Rows are points. Two turns around zero, p and q, are shown by what they do to some points. Where does a point land after both, in the order given? Backwards means that the second turn is done in reverse. Each puzzle has new turns, and all numbers are rounded.

Turn p:
[ 2.0  0.0 -0.1] -> [ 1.5 -0.2 -1.4]
[ 1.2 -2.7 -2.3] -> [ 0.3 -3.5 -1.2]
[-2.2 -0.2  2.8] -> [0.0 1.3 3.3]
[ 2.4  2.3 -2.8] -> [-0.4  0.6 -4.3]
[-3.3  0.7  2.3] -> [-1.4  1.9  3.4]
Turn q:
[-1.6 -0.9  4.7] -> [-4.2  0.1  2.8]
[ 1.9  3.0 -1.1] -> [ 1.3  2.8 -2.0]
[-1.3 -0.5 -1.0] -> [ 0.0 -1.5 -0.8]
[ 1.0 -1.6 -2.6] -> [ 2.9 -1.4 -0.1]
Where do these land?
p, then q backwards: [-1.7  1.2  0.6] -> [0.5 0.6 2.0]
q, then p: [2.8 0.6 3.1] -> [0.2 4.2 0.6]
q, then p: [-2.5 -2.8 -1.0] -> [ 1.1 -3.2  1.9]
p, then q: [-3.9  1.8  0.3] -> [-4.1 -0.1 -1.4]
q, then p: [ 2.1  0.9 -1.6] -> [ 0.9  0.7 -2.5]
q, then p: [ 3.3 -1.8 -1.4] -> [ 3.6  1.0 -1.4]

Turn p:
[-1.4  3.6  2.3 -2.7 -2.8 -1.0] -> [-4.6  0.8 -1.3 -3.0 -2.0  0.2]
[-1.1 -1.5 -2.3  3.3 -0.1 -2.4] -> [-0.2 -1.9  2.4  3.7  0.1 -1.5]
[ 0.0  0.2 -2.5  0.7  2.0 -1.8] -> [ 0.1  1.0  1.6  1.8  1.7 -2.1]
[ 2.2 -0.1  2.3  3.8  2.3  2.6] -> [ 3.1 -0.4  3.1 -0.8  1.2  3.9]
[-1.7  1.4  2.1  0.8 -1.9  3.4] -> [-1.7 -1.3 -1.3 -0.9  0.0  4.2]
[-1.4  0.1 -1.1 -3.1  3.1  0.7] -> [ 0.2  1.1 -2.1 -1.2  3.5 -1.9]
[ 1.7 -1.9  2.2 -0.9 -2.8 -3.3] -> [ 0.4 -1.3  0.5 -1.3 -4.7 -2.1]
[ 1.6 -1.8 -2.9 -1.9  0.2  1.8] -> [ 2.5  1.8 -2.8  1.7  0.3 -0.6]
Turn q:
[-1.4 -2.3 -3.6 -0.5 -2.9 -0.4] -> [-1.7 -1.1 -0.9  0.9 -3.8  3.0]
[3.6 3.7 1.5 0.0 1.6 2.1] -> [ 2.2  2.3 -2.7  0.3  3.5 -2.4]
[ 0.4  6.2 -0.8 -0.6  1.2 -0.5] -> [-1.1  5.5 -1.0  1.1  1.4 -2.4]
[ 0.0 -3.0  3.2 -0.3 -1.9 -0.3] -> [ 2.2 -3.6  1.8  0.8 -0.9 -0.5]
[ 0.0 -2.5 -1.3 -0.7  1.3 -2.1] -> [-1.9 -1.7  0.0 -2.3 -1.5 -0.4]
[-0.4  1.5  1.0  3.8 -0.8  0.6] -> [-0.6  0.0  0.9  2.6  3.1  1.0]
[-2.3 -3.6  0.1 -1.6  1.4  0.6] -> [ 0.9 -1.4  1.9 -3.2 -1.8  1.7]
Where do these land?
q, then p: [-0.6 -1.6  0.7 -0.7  1.6  1.6] -> [ 1.5  1.3 -1.6 -1.6 -0.5 -0.2]
q, then p backwards: [-2.6 -0.7 -2.7  1.9 -1.9 -1.6] -> [-1.1  2.6  0.0  2.5 -3.2  0.2]
p, then q: [-2.7  0.4  2.0  0.8  1.4  0.2] -> [ 1.2 -0.7  1.4 -3.1 -0.7  0.4]
q, then p: [ 1.6  0.0 -2.0  3.1  1.4  4.6] -> [ 2.4  2.9 -1.5  1.2  4.5  1.1]
p, then q: [ 2.2  3.6 -0.7 -0.6  0.2 -2.3] -> [ 0.5  2.9  2.4  2.4  0.1 -2.0]
q, then p: [-2.2 -2.3  2.6 -3.3  1.9 -1.4] -> [ 0.1 -0.4 -1.2 -3.8 -3.9 -1.4]
q, then p: [ 2.9  1.4  0.2 -1.2 -0.2 -0.6] -> [-0.7  1.1  1.4  1.9 -0.4 -2.2]
p, then q: [-1.7  1.6 -2.4 -3.3 -5.0  0.9] -> [-3.6  2.6  0.3  2.2 -1.9  4.5]
q, then p: [ 3.1 -2.5  2.3  3.3  0.7 -1.4] -> [ 3.6 -2.7  0.4  0.4  1.8 -3.4]
